Each row of a before or after table is a point. One or more steps were done to the points. Then noise was added and the rows were shuffled. The steps act on columns, c1 being the first. Name the steps. A step turns or swaps two columns, mirrors them in a line or flattens them onto one, adds a multiple of one to another, or multiplies or shifts one. Angles are multiples of 10 degrees, from the lower column toward the higher: turns from -170 to 170, lines from 10 to 170 but not 90. Use the fewest steps. Two steps may share a column if one is a turn and the other turns, adds or multiplies; they go together, in the order done. Otherwise the lowest column goes first.

Before (12 x 2)
[[ 51   2]
 [-46 -49]
 [ 19 -23]
 [-10 -52]
 [ -9 -43]
 [ 52  15]
 [ -7 -41]
 [ 29 -53]
 [ 14  40]
 [ 80 -25]
 [ -2 -13]
 [-26  51]]
After (12 x 2)
[[-41 -13]
 [-55 -10]
 [-49 -48]
 [-13  -3]
 [  1  55]
 [-25  21]
 [ 42  11]
 [ 12  53]
 [-24  75]
 [ 52 -22]
 [-52  27]
 [-41  -7]]
Steps: swap c1 and c2

Before (9 x 3)
[[ -38  -27 -104]
 [  25   30   -6]
 [  17   63  -19]
 [ -36   -9  -49]
 [ -27    6   -5]
 [  -5  -42  -73]
 [   9    9   13]
 [  -8   63  -20]
 [   7   33  -21]]
After (9 x 3)
[[  5  17 -36]
 [-36 -33 -39]
 [ 25  23 -20]
 [ 10  15   9]
 [ 17  47 -46]
 [-11 -72 -44]
 [-24   3  -7]
 [ -8  45 -51]
 [-41 -76 -76]]
Steps: turn c2 and c3 by -30 degrees

Before (10 x 6)
[[  6  42 -11   6 121 -21]
 [ -1  -2 -18 -12 -37  18]
 [  1 -43 -25  18 -49 114]
 [  1  41 -21 -22 -37  91]
 [108  15  16  25 -51   2]
 [-11  -1 -12  16  -6  -2]
 [  7  39 -11  -8 -26  26]
 [-11  27 -28   6 -59 -17]
 [ -1 -10  -2 -35 -31  -3]
 [  9  35  55  35 -46 -19]]
After (10 x 6)
[[   4  -12    6  -18   37   -1]
 [ -56  -66  -26   35   33   48]
 [  59   29   18   42   44  -51]
 [ -42   21  -24   -6   39   34]
 [ -10   28  -13    0   27    4]
 [  15   30  -10  -38 -117  -12]
 [   4   -3  -28   23   55    2]
 [ -12  -21  -20   -1   38   11]
 [  -6  -11   -7   17    0    5]
 [  14   89   53   52   30  -12]]
Steps: flatten c1 and c6 onto the line at 140 degrees; add 1 times c3 to c2; mirror c4 and c5 in the line at 170 degrees

Before (9 x 9)
[[ 78  13 -18  -9  45  27 -21 -20 -49]
 [ -9 -31  26  -4   7 -16  50  -3  51]
 [ 34  47 -59  60  29  65 -33 -79  68]
 [  5  29 -51 -49  33 -15  86 -23  13]
 [  7  48  21  54   9 -37   2   5  53]
 [ -9  16 -42  21 -24   8  24  35 -18]
 [ 53  -7 -32  24   2  10  58 -44 -42]
 [  8 -21  25 -53  -2 -64 -11 -37 -49]
 [ 33  16 -28 -27 -83   0  17  -3 -18]]
After (9 x 9)
[[  34  -20  -29  -23  -88   16    2    1  -73]
 [  51   20  -29   16    1   58   24  -44  -91]
 [  -5   26  -44   -6  -23   23    6   33  -63]
 [   5  -39  -54  -45   36   91    0  -25  -37]
 [  13   69   25  -28   11    6  -35    2    4]
 [   7  -53   26    2    2    0  -63  -41 -100]
 [  36   72  -60  -27   33  -46   62  -81   18]
 [  -6  -15   28   31    6   54   -5   -2    0]
 [  76   -7  -17  -15   39  -22   22  -23 -101]]
Steps: turn c2 and c4 by -70 degrees; mirror c6 and c7 in the line at 50 degrees; shift c9 by -50

Before (11 x 12)
[[  23    5  -10  -78  -33  -10   -6  -18   22   19   30  -36]
 [ -15  -28  -12  -14  -15    6   64   15   20   -5   10    0]
 [  30   -2  -69  -33  -16   23   29    6  -25  -31   -3  -27]
 [  72  -39  -30  -15  -13    7   28   17   34    9   13  -28]
 [  30   25  -21   21   32   23   18   44  -41   42   10   26]
 [  77   84    6  -68  -39  -64  -39   30   31  -20  -61   21]
 [  -2  -38  -92    0   41    5   47   56  -28   73    0   42]
 [  57   31   18  -22  -41  -88  -38  -34   -5   16  -64    4]
 [  19  -15  -38  -39   61    3   61    7   19   -1   14  -58]
 [ -11  -21  -45  -14  -12   39   23   32   28   19  -12  -75]
 [ -23  -19 -112   56   52   31   41   28   12   36   50   20]]
After (11 x 12)
[[  17  -23  -47   -8   30  -11   24  -16  -13   20   37  -76]
 [  33  -15  -38   28   19   14   60   60  -23   -5    1  -57]
 [  54   81    7   89   20  -61  -40  -45   -7  -18  -64   19]
 [  -1  -37  -92   -5   61   -1   46   32  -67   75    3   42]
 [ -24   25  -21   28   50    9   15   25  -80   39   25   24]
 [  12   32   17   58  -42  -64  -37  -34  -43   15  -87    4]
 [  77    8  -11   38  -24   29   -6  -30  -16   18   -7  -35]
 [  18  -25  -10  -14   16   12   61  -20  -19   -2   10    2]
 [ -49  -20 -114  -35   38   48   39   50  -27   36   35   20]
 [   3  -39  -29   75   15   14   28  -15   -5    6    8  -28]
 [  26    0  -70   38    5   -3   31  -17  -66  -31   26  -26]]
Steps: turn c1 and c4 by 100 degrees; mirror c5 and c8 in the line at 40 degrees; swap c6 and c11; shift c9 by -40

Before (14 x 14)
[[-27 -26  -1   8 -14  -9  20  -7   0  12 -16  28  49  16]
 [ 16 -40 -12 -13  -3  13  -4  23  -3   3  19  62  36  22]
 [-23 -72   3 -11 -17   9  30  12  10 -17 -20   4 -20  45]
 [  5 -67  -7 -12 -19   2  27  20   3  38  -3  29  -5  16]
 [-13   4 -29  -2  16 -12  12  17 -19  -8  12   6  38   1]
 [-19 -16   2 -29 -13  27  12  15 -11   2  -9  28   9  -4]
 [-17 -30   9 -29  87 -12  16   2 -19 -17 -18   3  10   3]
 [-10  -3 -33 -31  -5 -18  20 -22 -13  12  51  23  63 -10]
 [ -4   2 -21 -22 -14  28  18   2   7  -3 -34   6  23  30]
 [ -5   2 -28 -20 -12 -12   8 -12 -21 -13 -23  69 -13  35]
 [ 44   4  22  -3 -15 -13  22  -1 -27 -14   2   2  12  12]
 [-30 -19 -31 -62   3  -1 -48 -10 -25   2  -3   9 -10   5]
 [-14   0   1 -10   1  38   5 -10  27  47  41   7 -11  -1]
 [ 15  -1 -18   4   5 112 -20  -8 -23  13 -19  25  -5  -9]]
After (14 x 14)
[[ -16  -30   10  -29   87    9   -7    2  -18  -28  -18    3  -10   10]
 [ -23  -72    2  -10  -16   31  -28   12   10  -26  -20    4  -14 -118]
 [ -19  -15    1  -29  -13   24  -46   15  -11   -8   -8   27   -4   22]
 [ -14    0    0  -10    1   24  -51  -10   27   38   41    7    9  -16]
 [  -4    2  -20  -22  -14   30  -22    2    7  -12  -33    6  -37  -21]
 [  15   -1  -18    4    5   39  -84   -8  -24    3  -19   26    9    8]
 [   4  -67   -6  -13  -19   26   20   20    5   28   -3   29   -7  -39]
 [  16  -40  -13  -13   -2    3   11   23   -3   -7   20   63  -42   15]
 [ -10   -3  -33  -31   -5    8   11  -22  -13    3   51   23  -42  120]
 [  44    3   23   -4  -15   12   88   -2  -27  -24    2    3  -17   -3]
 [ -13    3  -29   -2   17    5   -3   17  -19  -18   13    6  -30   59]
 [  -5    2  -29  -19  -12    1    7  -11  -21  -23  -22   69  -13  -88]
 [ -27  -26   -1    8  -14   13  -23   -7    0    2  -16   29  -48   48]
 [ -31  -19  -31  -62    2  -42  -68  -11  -24   -8   -3   10    4  -25]]
Steps: turn c6 and c7 by -60 degrees; add 1.5 times c1 to c7; shift c10 by -10; turn c13 and c14 by 140 degrees; multiply c14 by 2.5

Before (9 x 20)
[[ -74   25   -3  -28   16  -10  -15  -13  -10  103  -25   19   39   10
   -46   56   -7   -6   28   29]
 [ -47   10  -14  -18  -10   -3   49  -74    5   -9   81   -7  -33   48
    14  -32   39    3   -1  -23]
 [   3  -65  -14   27   -5  -17   83  -20    7  -31   64    4   12    3
     8  -26   44    5  -53   17]
 [  19  -22   32   35   28  -18   75  -49  -22  -27   60   -4   15   22
   -16  -15   -4    6   -5  -31]
 [-102   21   10  -19   17   -3    6    4   35  100  -44   33   51    7
   -63   23  -45  -25  -36  -35]
 [ -79   75   51  -16    9   10    0   -3  -13  105  -41  -20    9   -9
    -8   64  -47  -34  -54   10]
 [ -76   15    2   73   21  -84   40   13   59   30   35   -4   19  -28
    -6   58   35  -40  -31  -36]
 [ -67   22   58  -14   21   14  -33   23   20   67  -27   28    6   26
   -36   33  -24   38  -23   -2]
 [ -12   -6   34   36  -45  -13   27  -62    4   -6   45   11  -40  -28
   -13  -31   15  -25  -12  -17]]
After (9 x 20)
[[ -76   26   26  -25   18   -9  -10   -8  -11  100  -25  -15   42   13
   -45  -37  -35   -9   -4   31]
 [ -50    8   -1  -20  -10  -71   47  -10    7   -8   82   -7  -34   45
    15   50   -4    5    8  -24]
 [ -10   -4  -13   38  -46  -61   25  -23    3   -4   46  -29  -42  -29
   -14   30   13   -5  -34  -21]
 [-102   22  -38  -22   13    3    4    0   37   91  -47  -35   48    7
   -58  -44   13  -19   -4  -31]
 [ -73   13  -28   70   28   27   39  -80   58   29   34  -47   19  -25
    -7  -10  -71   29    0  -32]
 [ -67   23  -20  -13   19   11  -31   20   23   67  -34   30    9   25
   -35  -42   -8  -37  -56   -2]
 [   6  -67  -53   29   -2  -17   88  -20   10  -30   65  -29   13    8
     4   56  -10   -9   16   19]
 [  13  -16   -4   33   29  -48   78  -28  -20  -29   57  -18   17   18
   -13    5    9   -2  -34  -28]
 [ -77   71  -58  -13    9   -9   -1   10  -11  107  -40  -17    3  -15
    -4  -74  -18   30  -52   11]]
Steps: turn c3 and c19 by -90 degrees; mirror c6 and c8 in the line at 50 degrees; turn c12 and c18 by -120 degrees; add -0.3 times c7 to c12; turn c16 and c17 by -130 degrees

Before (11 x 32)
[[  11  -16   -2    9   11   20  -17   -6    4   -7  -14    0  -15  -16
    35   19   -4   98   11   42   18   10    1   -2  -13    1    7    7
     8    4  -19   19]
 [  15   -9  -34    1   -7   25  -41   -2    0   18  -19  -12    0    7
   -14  -13   19  -27   21   -8    6   35  -16    4  -17   -2    2   16
    18  -13    0   21]
 [  -2  -47   14   -6  -26   25    9   -7   -1   25   11   53  -12    8
    -6   11   -3   11  -10   -5    4   20   -7   -6    4   27   -1   10
     3  -19  -25    5]
 [ -16    6   10  -21    1   10  -11   -6    3    6  -14  -12   -6    9
    -8   -3    1  -21  -20    0   23   15   -2    2   -9   24   10   18
  -121   -7  -10    1]
 [  19    2    6   21  -16   11  -32   28    0   13   -9  -14    2  -23
    -4  -15   35  -22   15  -10   24   -1  -12  -10  -11   26    4   14
   -10   -2  -20   16]
 [  16  -18  -11   27    9   -6   17   42   -2   20   12  -12  -17    5
     9  -11   15  -27   28   19  -44    6   -3    2   -6  -23  -16  -35
    -8  -15  -10   28]
 [ -26  -20    3   -2    9   24   -5    8   36   19  -10   52   -2  -14
   -14   -8    2    6   23    0   29    4   -1   -6    0   34  -37   -8
     9  -16  -15   22]
 [ -10    2    8    2  -47  -62   -8    9    8   23  -15  -12  -19   20
    14  -18   10  -17   12  -10   -9    0   31    2    9   14   11   14
    14   25   17   11]
 [  35   -2   -5  -27   10  -23  -46    4   20   12   39   42   11    5
   -10   19   17   20   17   -5  -16   22    6    1   28   10  -21  -44
    13    9  -15    7]
 [  -2   -7   -7   27  -10  -51  -10   -8   26    0   -4  -18   -5  -14
     0   -6   -4  -24  -37   -3   10    2   12    2   -9   16    7   18
    -1   40  -22   30]
 [ -19    2  -12   27   -4    3   17   -8    6   -1  -14    8  -13  -16
     8   -6   -5  -13   24  -10   28   17    0   55   -7   32  -41   19
    -5  -15  -12    2]]
After (11 x 32)
[[  37   -2   29  -27  -19  -21  -46   -6   19   12   39   20   12   -5
   -11   18   16   21    3   -5  -15   22    8   41   -4   -8  -21  -45
    14    8  -16    8]
 [  11  -10  -14   10  -11   20  -17    6    3   -5  -15   20  -15   20
    35   18   -4   98    8   43   20   10    0   38   -3   -4    6    7
     8    6  -18   18]
 [  19    8  -10   23   -9   12  -31  -35   -1   13  -12   -3    3   22
    -2  -15   36  -20  -21  -10   23   -1  -14   31    6  -13    3   13
   -10   -3  -21   14]
 [  -2   -3   -7   25   39  -52  -11    2   25    0   -4  -69   -6   14
     0   -7   -5  -27    6   -3   11    1   12   42   -7  -19    6   18
     0   42  -21   31]
 [ -11   -6   11    2    4  -64   -8  -14    7   22  -13  -76  -17  -18
    14  -19   10  -17  -49   -9   -9   -2   31   40    7  -11   11   15
    14   25   20    9]
 [  16  -20   -5   28  -29   -7   16  -33   -3   21   12  -18  -17    2
    10  -12   16  -26   -1   21  -45    7   -2   43  -13   33  -18  -35
    -8  -15  -10   27]
 [ -16    0   -8  -21   19    8  -11   -2    3    7  -14   -3   -8   -9
    -7   -6    0  -22    6   -2   24   15   -1   42    9  -25    8   17
  -124   -6  -10    2]
 [  -5  -47    3   -8   22   26   10   -2   -1   24   12   78  -12    9
    -7   10   -5   12  -22   -5    5   18   -6   32   15  -29   -3   12
     2  -16  -23    5]
 [ -26  -11    0    0  -23   24   -5  -20   38   20   -9   76   -3   18
   -14  -10    2    6    2   -2   31    5    1   34    3  -29  -39  -10
    10  -16  -13   24]
 [ -17    8   -9   26  -21   -1   15   -3    6   -2  -14    9  -14   15
     8   -7   -4  -14  -11   -9   27   17   -3   96  -10  -31  -44   20
    -5  -16  -10    3]
 [  14  -10  -16    0  -17   24  -42    3    0   19  -20   14    0   -7
   -12  -12   22  -28  -16   -8    4   35  -17   43  -34    1    1   16
    20  -12   -1   21]]
Steps: mirror c2 and c14 in the line at 170 degrees; swap c3 and c25; turn c5 and c19 by 110 degrees; add 1 times c6 to c12; turn c8 and c26 by 160 degrees; shift c24 by 40

Before (9 x 64)
[[  -9   24   -5   23  -30   12   19  -19   25  -45    3   16  -12  -19
    67   29  -10   27   10   56  -38   19   -6  -14  -18   21   -2   -5
    31   36    7    9   -8   12   12   23  -16  -66    6   23   26   37
    14  -11   16   -6   -5    9  -13  -35   37   39   37  -15    0  -17
    15  -24   -6   28  -29   27  -12  -15]
 [   6  -21   -6   33   46  -79  -32  104   20  -34  -13   18    5  -10
    21   38  -35   21   21   66  -53   25   36  -32   29    6  -31    4
    -5   38  -15  -13  -20   -7   77   23   11    1  -13  -10    8   36
    60  -23   36  -13   34  -19   43   -8  -33  -38   -9  -21  -19    0
   -11  -40   -6   18  -40   57  -34   10]
 [ -41   -6   -2  -36   17   15  -21   65   26   67   49    3   -3   82
   -17  -21  -20    2    0    3  -10  -21  -74  -29   49   -4   27   14
   -13   -9   30  -41   -4    2  -20    1    0  -47   15   11    2   15
    42  -33   14    0  -36  -32    6  -42   16   39   37  113    0  -27
    18  -10    3   26   16   10  -48  -19]
 [   4    5   15  -57   12   19   -4  -15   23  -39   -7   19   56  -17
   -46  -19  -40   14  -20   14   -6    5  -46  -29   -5   23  -87   18
     7    5   17   23  -19   -6   50    3    9  -22    7   33   17    4
    23  -85  -39  -25  -66    0  -20  -18  -13   32   27  -21  -14   15
     7    1   45  -38  -13  -18  -27   14]
 [  11   27   13   47   62  -26   -7  -13   -2  111   -6    1  -13   28
   -38  117  -30   26    1  -11  -57  -12  -22   11   65   15   12   33
    11  -61   20   81  -14    6   42   23   -3  -41   21  -56   18  -25
    -5   17  -34  -17   -3  -19   46  -44    2  -48   -3  -26  -25   41
    10  -26    9    5  -27   51  -43  -63]
 [  -8 -121   -7   44  -20  -10   38  -20    3  -30   38   18  -15    1
   -30    8  -10   33   18   17   10   34   -4  -32   33   25   28   33
    12    3   14  -31   33   -2  -30   20   -6   -2  -27   46  -62   -8
   -22  -18   27   -3   32  -50   11  -35  -43   22   39    7    8   35
   -50    2  108  -46   11    1   37   16]
 [ -14   25   -2   32   16   39  -19  -29    7  -33  -15    8   54  -18
   -32  -28  -17  -44   23    0  -25  -16   12  -33   18    7   23    2
    -9  -14  -12  -30   25   52  -31   22  -20    1   20   14    4   13
   -14  -11  -34  -13  -10  -34   -1  -33  -45    1   23  -19   48    0
    -9  -33  -20   12  -43   35  -22  -61]
 [ -65    7  -13   37   35   27    3  -30    4   17  -10   18   -9   -4
   -40    1  111    5  -22   51  -49  -18  -26   11  -11  -53  -37  -13
    -7   29   -1  -19  -18  -28   -8   -2   17    0  -45   44  -13  -15
   -12    6   21   -3  -28  -12  -28  -23   25    6  -93  -30   11   25
    -6  102  -16   28   33   44  -41   -3]
 [   9    5   -2 -116   34  -14   22   48   12   -9   12  -66   36  -12
     7  -23  -25  -12   13   14  -56   -3   34   56   11   -5   21    6
    43  -87  -19    7   68  -30  -23   -2   41  -31  -33   33   42  -13
    -3   10  -18   -6    5  -15   22   -3    1  -41   20  -16    2  -13
   -38  -17  -11    5    5   29   28   11]]
After (9 x 64)
[[  -8  -22   -6  -45   46  -79  -32  104   19  -34  -13   18    5  -10
    22   39  -36   20   22   66  -54   25   36   -4   29    5  -31    4
    -5   38  -16  -13  -20   -6   76   23   12    1  -12  -10  -10   36
    61  -21   36  -12   33  -19   42   -8  -34  -37    3  -21  -18    0
   -11  -40   -6   19  -40   57  -33   -7]
 [ -12    5   -2   94   35  -17   21   49   13   -9   11  -65   35  -11
     7  -23  -25  -12    1   14  -57   -4   35   25   10   -5   22    5
    45  -87  -18    8   68  -30  -22   -2   41  -33  -33   34   94  -12
    -2   10  -18   -7    5  -16   21   -3    2  -41   23  -17    2  -11
   -38  -18  -11    5    5   29   27   -8]
 [   2 -120   -8  -30  -21  -10   39  -19    3  -30   39   19  -15    0
   -32    7  -11   33   -3   17   10   35   -4   14   33   26   28   32
    13    4   13  -31   33   -2  -31   20   -6   -1  -29   47  -76   -8
   -22  -19   28   -4   33  -51   10  -35  -43   22   44    7    8   35
   -51    1  108  -46   11    1   37  -17]
 [  13   23   -6  -30  -29   11   20  -19   26  -46    3   16  -11  -19
    65   29  -10   26   -9   57  -38   18   -4  -16  -18   21   -1   -6
    31   36    5    9   -8   13   13   23  -15  -66    7   23   12   37
    14   -9   16   -6   -6   10  -12  -33   36   39   37  -16   -1  -18
    15  -24   -5   29  -28   26  -12   12]
 [  10   27   13  -24   62  -27   -7  -14   -2  110   -5    2  -13   29
   -38  120  -30   26    2  -12  -57  -13  -23  -46   66   16   13   34
    12  -61   21   80  -15    5   43   23   -2  -41   22  -56   -8  -24
    -4   18  -35  -17   -4  -19   45  -44    3  -46   -2  -25  -24   41
    11  -26   10    6  -27   51  -43   63]
 [  63    8  -14   -9   34   27    4  -31    5   18  -10   19   -7   -3
   -40    0  111    5   28   51  -48  -18  -28  -27  -11  -54  -37  -13
    -7   27    0  -20  -16  -28   -8   -3   17    0  -46   43  -31  -14
   -12    6   21   -4  -26  -12  -28  -23   25    6  -90  -29   11   27
    -6  102  -16   28   34   44  -40  -19]
 [  34   24   -3  -45   16   39  -20  -30    6  -33  -15    9   53  -18
   -32  -27  -17  -44    8    0  -25  -15   12   -3   18    7   23    3
    -9  -14  -12  -29   26   53  -31   21  -21    1   19   14  -12   14
   -14  -10  -33  -13  -10  -35    0  -34  -45    2   32  -19   49    1
    -9  -33  -20   12  -42   35  -22   53]
 [  45   -5   -2   -3   18   15  -21   64   25   66   49    4   -4   81
   -17  -20  -20    2  -18    4  -11  -21  -74   42   48   -4   27   14
   -13   -8   30  -42   -5    2  -21    2    0  -47   14   12   19   15
    42  -32   16    1  -37  -31    5  -43   17   39   32  114    1  -27
    18  -11    2   25   16   11  -48    4]
 [  -9    6   15    4   13   19   -3  -16   22  -38   -7   21   56  -18
   -46  -19  -39   15  -31   12   -6    5  -47   50   -4   21  -86   18
     7    6   17   23  -19   -7   51    2   10  -23    7   32   45    6
    23  -86  -39  -25  -67    0  -18  -19  -13   32   14  -21  -14   15
     8    0   46  -39  -13  -17  -26  -11]]
Steps: turn c1 and c64 by 160 degrees; turn c4 and c41 by -30 degrees; turn c4 and c24 by -130 degrees; turn c19 and c53 by 30 degrees
